Rows are points. To make a cloud, some directions were put in groups of two or more. Within a group, all points are equally far from the middle, so they leave a hole (a ring in 2 directions, a hollow ball in 3). The other directions are filled evenly. Then the cloud was stretched, turned, moved and blurred a little. Count the holes, and give their numbers of directions, smallest first.
In the rows, zero is written as 128.

Cloud (15 x 2):
| 147 | 169 |
|  87 | 124 |
| 119 | 158 |
| 109 |  89 |
| 104 | 148 |
| 187 | 159 |
| 116 |  89 |
|  86 |  99 |
| 124 | 161 |
| 140 |  94 |
| 189 | 155 |
| 123 | 160 |
| 176 | 119 |
| 185 | 162 |
| 170 | 170 |
Holes: 1 (2)

Cloud (19 x 3):
| 113 | 164 | 124 |
| 161 | 157 | 146 |
| 118 | 147 | 117 |
| 100 | 120 | 169 |
|  99 |  88 | 142 |
| 120 | 202 | 154 |
| 140 | 210 | 168 |
| 170 | 152 | 142 |
|  90 |  98 | 104 |
| 142 | 102 | 150 |
|  82 |  56 | 107 |
|  82 | 151 | 146 |
| 140 | 134 | 143 |
|  72 | 155 | 171 |
| 142 | 141 | 129 |
| 135 | 164 | 127 |
|  85 | 126 | 146 |
|  84 | 105 | 105 |
| 189 | 197 | 179 |
Holes: 0

Cloud (32 x 4):
| 152 | 103 |  73 | 147 |
| 155 |  63 | 131 | 119 |
| 162 |  81 |  89 | 118 |
|  93 | 165 | 167 | 170 |
| 141 | 136 | 151 | 188 |
|  88 | 122 | 170 | 140 |
| 115 | 183 | 139 | 141 |
| 130 |  94 | 109 |  94 |
| 111 | 131 |  67 | 134 |
| 106 |  99 | 177 | 132 |
| 116 | 105 | 122 |  97 |
| 187 |  83 | 122 | 105 |
|  75 | 133 | 108 | 171 |
| 177 | 119 |  78 | 106 |
| 123 |  81 | 108 | 112 |
| 102 | 183 | 133 | 195 |
| 165 | 164 | 122 | 119 |
|  75 | 154 |  95 | 166 |
|  86 | 165 |  82 | 175 |
| 131 |  93 | 181 | 120 |
| 162 | 104 |  98 | 164 |
| 134 |  84 | 132 |  93 |
| 158 | 104 |  89 | 162 |
| 170 | 114 |  68 | 123 |
| 139 | 179 | 117 | 186 |
| 104 | 148 |  64 | 151 |
| 154 | 170 | 105 | 178 |
| 118 | 172 | 164 | 170 |
| 137 |  79 | 144 | 160 |
|  86 | 173 | 146 | 150 |
| 107 | 117 |  79 | 126 |
| 117 | 113 | 170 | 180 |
Holes: 1 (4)

Cloud (46 x 6):
| 109 | 153 | 107 |  80 | 170 | 148 |
| 129 | 125 | 218 | 120 | 107 | 186 |
| 186 | 113 | 152 |  93 | 171 | 112 |
| 164 | 158 |  76 |  80 | 164 | 133 |
| 167 | 129 | 100 |  56 | 112 |  90 |
| 108 | 114 |  89 |  96 |  88 |  89 |
|  94 | 129 | 118 |  91 | 106 | 109 |
| 153 | 168 |  67 |  82 | 105 | 114 |
| 175 |  43 | 125 | 123 | 116 | 157 |
| 127 | 111 | 122 | 122 | 182 | 121 |
| 126 | 120 |  96 | 117 |  51 | 114 |
| 189 |  94 | 129 | 133 | 136 | 148 |
| 125 | 150 |  99 |  81 | 176 | 155 |
| 153 |  86 |  90 | 153 | 122 | 105 |
| 137 | 165 | 150 | 116 | 109 | 108 |
| 131 | 145 | 148 | 107 | 130 | 152 |
|  75 |  66 | 125 |  79 | 135 | 172 |
| 154 | 114 | 168 | 117 | 134 |  71 |
| 121 | 128 | 112 | 177 |  82 | 121 |
| 223 |  89 | 135 |  71 | 181 | 104 |
| 139 | 117 | 100 |  42 | 136 | 109 |
| 143 | 129 |  94 |  79 | 129 |  92 |
| 184 | 110 |  64 |  74 | 149 |  98 |
| 102 | 127 | 177 |  96 |  85 | 164 |
| 100 | 156 |  67 | 127 | 125 |  98 |
| 154 | 114 |  76 | 138 | 117 | 102 |
| 138 | 154 | 162 |  87 | 112 | 106 |
| 176 | 100 | 167 |  68 | 146 | 155 |
| 101 | 166 | 148 |  47 | 138 |  98 |
| 146 |  73 | 120 |  67 | 127 | 160 |
| 151 | 128 | 142 |  57 | 155 | 135 |
| 167 |  97 | 144 | 123 | 117 | 180 |
|  95 | 136 | 148 | 143 |  98 |  92 |
|  80 | 113 | 134 | 130 |  91 | 122 |
| 102 | 141 |  91 | 101 | 105 |  71 |
| 165 | 127 | 131 |  99 | 168 | 161 |
| 160 | 112 | 138 | 113 | 119 |  86 |
| 112 |  75 |  64 | 112 |  62 | 139 |
| 176 |  82 | 129 |  76 | 107 | 147 |
| 203 | 158 | 137 | 119 | 123 | 114 |
| 115 | 107 | 116 |  69 | 132 | 195 |
| 161 | 137 | 122 | 129 | 132 |  80 |
| 123 |  91 |  89 |  71 |  93 | 161 |
| 176 |  94 | 163 |  89 | 155 | 140 |
| 142 | 113 |  85 |  77 | 108 | 124 |
| 181 | 105 | 116 | 140 | 129 | 124 |
Holes: 0

Cloud (72 x 8):
| 113 |  92 | 141 | 182 | 120 | 119 | 134 | 130 |
| 146 | 148 |  82 |  85 | 163 | 104 | 110 | 128 |
| 101 | 156 | 166 |  95 | 107 | 170 | 127 | 105 |
| 153 | 125 | 139 | 168 | 117 |  93 | 108 | 122 |
| 135 |  93 |  96 | 103 | 145 | 135 | 183 | 109 |
| 134 | 165 | 107 |  48 | 127 | 154 | 158 | 169 |
| 158 | 147 |  92 | 136 | 111 | 182 | 112 | 183 |
| 179 | 166 | 109 | 186 | 113 | 112 | 118 | 178 |
| 168 | 125 |  83 | 173 | 140 | 108 |  95 | 174 |
| 108 |  94 |  81 |  95 |  84 | 115 | 147 | 187 |
|  97 | 118 | 197 | 104 | 162 | 146 | 103 | 150 |
| 105 | 104 | 168 | 162 | 145 |  91 | 103 | 135 |
| 152 |  99 | 150 | 123 | 137 | 184 | 102 | 146 |
| 144 | 189 | 169 |  86 | 110 | 154 |  48 | 135 |
| 140 | 152 | 105 | 122 | 120 | 146 |  72 | 159 |
| 178 | 150 |  99 | 173 |  73 | 123 |  97 | 204 |
|  86 | 140 | 183 |  86 | 160 | 131 | 128 |  94 |
| 111 | 157 | 186 | 108 | 107 | 140 |  90 | 148 |
|  46 | 157 |  81 | 138 |  91 |  90 | 164 | 169 |
| 129 | 172 | 117 | 165 |  82 |  98 |  67 | 175 |
| 208 |  91 | 136 | 197 | 113 | 125 | 157 | 180 |
| 135 | 154 | 192 | 139 | 106 | 126 | 128 | 145 |
|  77 | 162 | 162 |  86 |  81 | 121 | 136 | 182 |
| 166 | 148 |  77 | 127 | 121 | 131 | 160 | 162 |
| 136 | 147 |  91 |  98 | 163 | 140 | 126 |  87 |
| 164 | 185 | 146 | 165 | 116 | 120 | 126 | 163 |
| 122 | 136 | 102 | 114 | 101 | 164 | 167 | 194 |
| 102 | 176 | 139 |  75 | 116 | 139 | 115 | 162 |
| 176 | 113 | 112 | 168 |  98 |  78 | 147 | 174 |
| 105 | 160 | 183 | 115 |  81 | 146 | 141 | 139 |
| 112 | 152 | 183 | 169 |  82 | 132 |  79 | 141 |
| 163 | 128 | 161 | 147 |  79 | 127 | 106 | 165 |
| 110 | 135 | 115 | 124 | 108 | 134 | 173 | 202 |
| 149 |  95 |  86 |  94 | 145 |  84 | 162 | 170 |
|  93 | 190 | 198 | 159 | 117 | 148 | 135 | 139 |
| 152 | 157 | 154 | 167 | 123 | 155 | 146 | 206 |
| 223 |  57 | 107 | 115 | 154 | 132 | 140 | 137 |
| 137 | 105 |  82 | 160 | 108 | 116 | 165 | 144 |
|  81 | 118 |  93 | 113 | 105 | 152 | 146 | 134 |
| 130 | 207 | 179 | 178 | 110 | 130 |  90 | 188 |
| 174 |  88 | 128 | 117 | 174 | 162 | 140 | 120 |
| 197 |  76 |  90 | 193 | 113 |  96 | 138 | 145 |
| 135 | 165 | 166 | 137 |  99 | 128 |  64 | 143 |
|  70 | 136 | 142 | 119 | 144 | 130 | 158 | 122 |
| 184 | 121 | 145 | 169 | 147 | 131 | 106 | 169 |
| 126 | 140 |  73 | 140 | 127 |  83 | 186 | 139 |
| 162 | 171 | 130 |  79 | 123 | 169 | 107 | 160 |
| 118 | 172 |  80 |  87 | 126 |  92 | 167 | 126 |
|  78 |  85 |  85 |  97 | 118 |  95 | 181 | 142 |
|  85 | 120 | 141 | 114 | 137 | 154 | 156 | 130 |
| 111 | 123 |  83 | 121 | 109 |  82 | 166 | 104 |
| 168 | 153 | 163 | 174 | 127 | 136 | 103 | 122 |
| 216 | 136 |  93 | 111 | 119 | 132 | 144 | 123 |
| 132 |  88 |  42 |  90 | 159 | 110 | 180 | 159 |
| 135 | 142 | 102 | 112 |  90 | 122 | 108 | 140 |
| 133 | 124 |  71 | 129 |  63 | 162 | 165 | 178 |
| 169 | 152 | 126 | 128 | 106 | 160 |  80 | 188 |
| 123 | 101 |  57 | 106 | 121 |  97 | 178 | 129 |
| 109 | 167 | 182 | 136 | 103 | 133 | 109 | 113 |
| 121 | 164 | 155 | 103 | 124 | 107 |  91 | 139 |
| 172 | 148 |  87 |  95 | 164 | 115 | 101 | 114 |
|  80 | 205 | 141 | 146 | 115 |  71 | 115 | 114 |
|  79 | 126 | 101 |  79 |  94 |  98 | 165 | 168 |
| 205 | 133 |  63 | 141 | 103 | 101 | 159 | 153 |
| 146 | 203 | 166 | 121 | 124 | 124 |  68 | 109 |
| 107 | 207 | 115 | 127 | 122 | 116 | 113 | 129 |
| 109 | 207 | 154 |  99 | 119 |  88 |  57 | 161 |
| 157 | 109 | 136 |  82 | 106 | 129 | 137 | 142 |
| 107 | 148 | 136 | 100 |  80 | 126 | 137 | 165 |
|  61 | 180 | 137 | 127 |  87 |  99 | 117 | 159 |
| 136 | 206 | 157 | 177 |  96 | 159 | 109 | 147 |
| 168 | 103 | 154 |  94 | 126 | 196 |  98 | 160 |
Holes: 0
